Each row is a point. The ring and each string are closed loops that go straight from each point to the next, and from the last back to the first. Before rounding, they use only three directions, however many columns there are. Count how often each string passes through the ring. Passing back the other way cancels.
(in the rows, 128 means zero)

Ring (9 x 4)
[[140 132 150 115]
 [148 181 132 151]
 [152 206 120 187]
 [150 190 118 196]
 [145 147 125 184]
 [137  94 143 153]
 [129  64 164 117]
 [128  67 169 103]
 [133  94 163 100]]
String (25 x 4)
[[131  40 158 102]
 [121  46 184  91]
 [138  63 149  97]
 [140 118 143 135]
 [130 133 171 116]
 [135 126 164  93]
 [143 113 142 106]
 [142 139 150 102]
 [136 168 162 121]
 [136 145 160 115]
 [135 105 163  85]
 [140  86 145 104]
 [135 120 155 132]
 [120  79 188 103]
 [115  66 194 111]
 [132 103 157 137]
 [139  93 142 133]
 [135 109 150 152]
 [134  92 147 166]
 [140  86 134 157]
 [144  93 130 137]
 [139 115 141 153]
 [131 103 153 165]
 [127  58 160 143]
 [137  55 146 117]]
Times through: 3

Ring (9 x 8)
[[133 141 108 121 112  94 152 115]
 [102 146 121 170 110  67 165 111]
 [ 86 144 137 189 113  64 164 112]
 [ 78 135 159 185 122  84 149 119]
 [ 92 121 172 140 136 130 120 128]
 [117 113 168  93 142 162 103 134]
 [148 112 152  57 139 177  99 135]
 [164 118 130  53 129 163 112 130]
 [156 131 112  80 119 129 133 122]]
String (23 x 8)
[[116 137 120 114 123 109 136 118]
 [128 134 134 144 112  95 154 118]
 [115 145 123 179 102  60 176 111]
 [ 82 155 115 193 107  45 174 106]
 [ 72 151 125 194 113  53 166 108]
 [ 63 149 143 223 111  43 174 109]
 [ 90 137 137 139 128 104 133 119]
 [ 97 131 155 163 122  98 144 121]
 [ 78 126 188 211 120  85 154 123]
 [ 67 122 194 188 133 109 132 127]
 [ 91 129 146 113 139 131 113 125]
 [111 123 156 120 132 132 122 127]
 [124 109 183 112 136 158 112 136]
 [130 104 179  69 148 189  88 141]
 [131 112 155  53 147 184  87 136]
 [128 123 144  95 131 142 118 128]
 [150 116 148  77 130 158 115 132]
 [184 109 138  28 132 188 101 136]
 [169 119 120  33 132 171 105 130]
 [134 129 125  85 128 136 121 124]
 [155 127 126  94 118 128 136 124]
 [176 131 111  98 105 112 154 120]
 [137 143  97  98 116 104 143 114]]
Times through: 5

Ring (7 x 9)
[[ 98 110 163 137 156 104 142 143 140]
 [ 70 121 167 170 164 117 111 169 159]
 [ 85 140 147 174 156 136 105 153 153]
 [115 146 123 152 151 161 119 141 154]
 [149 137 103 114 151 185 149 144 167]
 [163 121 109  88 148 166 174 129 154]
 [135 112 142 106 146 114 167 117 127]]
String (30 x 9)
[[113 119 162 133 141  80 150  98  99]
 [124 128 143 131 142 111 146 107 115]
 [126 112 141 114 154 132 158 143 151]
 [136 102 136  95 159 144 172 155 165]
 [156 101 131  78 149 132 189 126 142]
 [143 106 129  93 155 148 173 147 161]
 [156 101 128  78 152 142 187 136 152]
 [139 109 132 100 154 142 168 144 156]
 [129 120 137 118 149 130 154 130 140]
 [130 124 143 122 141 108 155 103 113]
 [127 122 153 124 136  84 157  85  92]
 [119 128 147 135 143 107 144 108 115]
 [100 113 154 137 160 124 139 158 157]
 [ 79 105 164 149 172 131 127 192 183]
 [110 127 144 141 151 127 135 136 141]
 [ 90 134 161 166 146  95 119 116 114]
 [ 56 129 170 190 165 117  94 174 161]
 [ 42 129 167 201 176 144  80 212 196]
 [ 65 144 159 195 157 123  89 154 147]
 [100 142 146 164 145 117 117 118 122]
 [ 97 145 146 168 146 119 113 120 124]
 [ 65 147 152 198 160 140  84 167 161]
 [ 66 138 151 188 167 151  91 186 181]
 [ 64 141 158 193 161 130  89 165 158]
 [ 81 141 159 180 148 106 105 127 123]
 [105 137 150 155 143 107 126 111 115]
 [ 63 125 173 181 161 104 104 160 148]
 [ 44 104 184 179 179 116 104 211 189]
 [ 60  96 178 157 179 124 121 212 195]
 [ 82 103 178 145 160  90 138 153 142]]
Times through: 0

Ring (8 x 12)
[[ 99  98 120  95 117  90 128 146  59 159 111 112]
 [100 106 122 119 102  71 103 123  64 156 119  75]
 [112 128 114 138 103  89  92 106 101 142 134  81]
 [120 142 104 134 113 121 101 109 128 134 138 122]
 [132 151  93 121 141 166 124 123 160 121 144 173]
 [141 142  91 114 172 184 147 135 170 112 151 172]
 [135 128  96 106 174 171 153 143 150 118 145 159]
 [110 104 112  90 142 121 145 153  86 147 120 138]]
String (28 x 12)
[[121 123 111 135 128 104 108 113 113 133 141  78]
 [117 115 118 147 120  76  96 103  97 137 142  33]
 [108 106 124 141 110  59  94 107  74 147 133  25]
 [114 115 115 126 123  95 112 120  95 141 132  81]
 [106 115 114 109 115 103 118 133  85 150 121 120]
 [ 85 101 124  92  84  71 111 143  37 174  98 124]
 [ 83  95 132 111  75  38  93 126  24 176 102  65]
 [107 109 124 141 103  59  91 106  74 149 131  33]
 [118 121 115 141 120  89 100 107 104 136 140  60]
 [123 127 116 164 116  76  83  87 114 129 151  19]
 [111 136 115 154  86  75  73  89 102 143 136  62]
 [110 143 107 131  91 108  90 108 111 145 128 131]
 [127 156  98 143 112 134  94 100 150 126 145 133]
 [124 158  93 121 116 160 111 119 152 130 136 191]
 [121 151  93 104 124 168 126 134 143 134 129 212]
 [121 138  99 106 132 153 130 135 132 134 131 179]
 [128 156  86  94 143 199 144 145 163 126 132 249]
 [149 165  79 115 173 219 147 132 206 102 157 222]
 [152 163  80 120 178 216 146 129 207  99 161 207]
 [138 157  84 105 159 204 145 139 180 115 144 227]
 [123 144  94  99 138 172 137 141 143 131 131 208]
 [119 130 103 110 132 138 127 133 121 136 131 152]
 [141 143  98 145 156 147 118 107 165 110 160 103]
 [127 131 104 129 141 132 120 119 133 126 144 112]
 [111 138 103 109 107 131 113 129 112 145 123 170]
 [110 140 107 127  93 110  94 112 109 146 126 135]
 [117 137 114 163  94  76  71  83 112 136 144  45]
 [126 127 113 159 125  88  91  92 122 126 153  32]]
Times through: 1
String (28 x 12)
[[129 113 107 119 165 130 139 133 124 124 145  94]
 [112  96 115  94 151 115 148 153  83 144 124 113]
 [106  96 118  96 137 101 138 149  71 151 119 106]
 [118 114 112 118 138 111 125 129 103 137 134  97]
 [122 116 112 128 141 108 120 121 110 132 141  78]
 [ 98  94 126 112 110  65 113 132  52 159 116  65]
 [ 85  90 131 104  86  46 104 135  24 175 102  72]
 [104 103 125 135 105  55  95 111  66 151 128  31]
 [119 119 114 138 126  94 105 110 106 135 141  62]
 [109 120 113 116 113 103 112 126  92 147 125 115]
 [119 125 110 132 126 107 109 115 113 135 139  90]
 [121 130 114 156 112  85  85  92 115 132 146  45]
 [121 138 111 157 105  90  81  89 121 132 146  60]
 [129 141 106 154 123 112  94  95 139 123 152  75]
 [117 153 102 137  95 122  89 102 131 137 135 139]
 [114 146 100 115 106 138 109 123 125 141 127 175]
 [117 138 101 111 121 141 120 130 124 138 129 168]
 [120 146  96 108 124 157 124 131 137 135 130 191]
 [120 134 101 109 131 143 127 133 125 135 131 162]
 [139 141  97 136 158 154 125 115 163 112 156 119]
 [149 153  87 130 175 189 138 121 192 102 162 160]
 [147 141  95 140 174 163 131 114 176 104 165 111]
 [124 129 102 114 143 141 130 132 128 131 137 142]
 [139 133  99 132 166 150 132 120 156 113 156 108]
 [149 133  91 116 197 189 159 138 178 102 160 148]
 [137 123  94  95 189 184 168 155 152 116 144 174]
 [114 118 104  87 143 146 147 154 107 142 121 177]
 [115 121 106 103 134 131 132 140 108 140 127 147]]
Times through: 2

Ring (6 x 14)
[[111  96 163 133 142 135 121 139  80 127 164 132 142 137]
 [123 121 122 116 119 137 121 150 143 120 125 150 125 123]
 [127 135  91 111 102 128 125 144 197 115  92 161 109 111]
 [122 134  95 121 102 119 131 126 198 120  92 157 112 115]
 [120 134 127 132 117 123 139 119 137 135 123 143 142 142]
 [114 116 162 139 137 130 135 123  78 140 159 130 157 154]]
String (26 x 14)
[[110  90 136 125 130 129 112 142 136 112 137 145 113 109]
 [113 103 130 127 124 126 119 135 144 117 129 146 118 116]
 [132 147 110 113 110 138 133 148 152 129 112 152 136 136]
 [140 162  83 100  96 141 132 159 192 123  88 164 123 126]
 [132 141  70 102  92 130 122 152 232 108  73 171  95  98]
 [117 113 100 119 108 121 119 135 196 110  99 158 100 100]
 [124 134 115 121 113 130 131 137 154 127 115 150 130 130]
 [134 157  80 110  93 128 136 139 208 123  80 163 118 122]
 [129 149  75 114  90 119 134 130 227 119  73 165 107 111]
 [114 118  97 126 105 112 127 119 205 114  93 157 102 103]
 [113 111 121 130 118 119 126 124 161 120 118 148 118 117]
 [130 154 111 120 108 131 141 134 152 135 110 150 142 144]
 [128 157 109 126 106 124 147 121 158 139 105 148 144 147]
 [119 139 127 136 116 119 145 112 137 139 121 141 146 147]
 [106 105 147 143 130 116 132 110 119 131 141 135 136 134]
 [115 118 139 133 126 125 132 125 120 131 137 139 139 137]
 [127 148 140 128 123 136 144 131  98 146 139 137 164 163]
 [116 125 175 143 142 133 142 121  48 150 172 123 176 172]
 [104  93 183 147 151 128 129 120  50 138 180 122 158 152]
 [105  90 153 138 137 123 121 124 110 122 150 136 128 124]
 [121 126 142 127 127 134 132 136 105 134 142 139 148 146]
 [107  93 149 135 134 124 120 128 115 121 146 138 127 123]
 [102  76 168 139 146 127 115 131  85 121 167 131 131 124]
 [118 117 139 126 127 133 127 138 117 128 139 141 137 135]
 [128 131 142 117 128 147 128 155  96 133 146 141 151 148]
 [120 110 140 119 130 142 118 154 111 122 144 143 132 129]]
Times through: 5
String (30 x 14)
[[123 133 128 125 119 131 135 133 129 133 128 144 142 141]
 [109 102 145 136 131 122 126 123 120 126 141 138 131 128]
 [104  96 169 146 143 122 129 115  78 134 165 127 148 143]
 [111 111 183 146 148 132 137 120  40 147 180 120 173 168]
 [116 120 181 141 147 138 139 128  35 149 180 121 178 173]
 [123 131 146 128 129 137 135 136  95 138 146 137 155 153]
 [114 111 141 131 129 128 126 131 118 127 140 140 135 132]
 [101  76 169 141 146 125 116 127  86 122 166 130 131 125]
 [101  74 180 141 153 131 115 133  63 124 179 126 139 132]
 [113  98 171 131 146 141 120 145  62 130 173 130 150 144]
 [126 130 143 120 129 144 129 150  95 134 146 140 151 149]
 [124 129 130 121 122 136 130 142 124 129 131 144 139 138]
 [111  97 138 129 129 127 118 135 130 118 138 143 121 118]
 [113  97 132 123 127 131 114 143 138 114 134 146 116 113]
 [130 130 108 106 112 142 119 162 160 116 113 156 119 119]
 [143 164  89  98  99 147 131 166 176 125  95 162 130 132]
 [131 146 105 112 108 137 131 148 162 126 107 155 130 131]
 [113 107 126 127 122 124 122 132 150 119 125 147 118 117]
 [111  98 110 124 115 119 115 132 185 107 109 154  97  96]
 [127 135  66 106  89 121 122 142 247 105  67 172  87  90]
 [135 157  59 103  83 124 131 142 249 113  59 173  98 104]
 [134 158  91 112  98 131 138 140 185 128  92 159 128 131]
 [121 128 110 122 111 125 130 132 168 123 109 152 121 122]
 [113 112 109 128 112 116 125 123 184 116 105 153 108 108]
 [108 103 106 133 111 107 123 113 198 112 101 153  99  99]
 [115 125 103 130 106 112 133 114 191 122  98 153 113 115]
 [109 104 128 134 122 117 125 120 152 120 124 145 118 117]
 [122 132 124 125 117 129 133 132 139 130 123 146 136 136]
 [131 160 119 124 111 132 147 129 134 143 117 145 155 157]
 [127 152 129 129 117 130 146 125 119 144 127 141 158 159]]
Times through: 4
